Each row is a point. Any point is a mix of the corners, with weights that add up to 1. It lies inside the corners' shape when no weight is negative. Say inside or outside, and name the corners with a negative weight.

Corners:
(1): [-28 -17  41]
(2): [-34 -59  95]
(3): [ 46  19 -46]
(4): [32 42 31]
Points:
[-27 -46  63] => outside (4)
[ 42  38 -19] => outside (2)
[29 22  8] => inside
[-6  0 33] => inside
[21  5 -3] => inside
[ -9 -24  58] => inside
[ 9  1 29] => inside
[ 37  21 -18] => inside
[22  8 -9] => inside

Corners:
(1): [ -2  14   2 -17  17   8  30  72  65]
(2): [ 42 -47 -34   5  -9 -33 -14 -11  16]
(3): [ -3 -26 -31  -8  -2  36  -4  81  17]
(4): [ 17 -67  23  21  37 -18   9  16  -3]
(5): [-49  84 -29 -28   0 -50 -29 -55 -65]
(6): [-11 -43 -34  79  28  -8  -4  -2  31]
(7): [-52  82 -58 -37  22  18  15 -95 -82]
(8): [ -9 -42   4  57 -12 -13  46 -41  45]
(9): [ 49 -11  35  33  -6  47  -9  54  19]
(10): [ 42 -35 -41  57  15 -30  66  -4   9]
Points:
[-17  35 -11  -6  18  21  -8 -10 -31] => outside (2, 8, 10)
[  0   8 -10   0  11  -1  17  26  24] => inside
[  2   3 -11   1   9 -11  12 -21  -8] => outside (3, 6)
[ -4 -13 -22  24  10 -12  10 -23  -8] => outside (1)
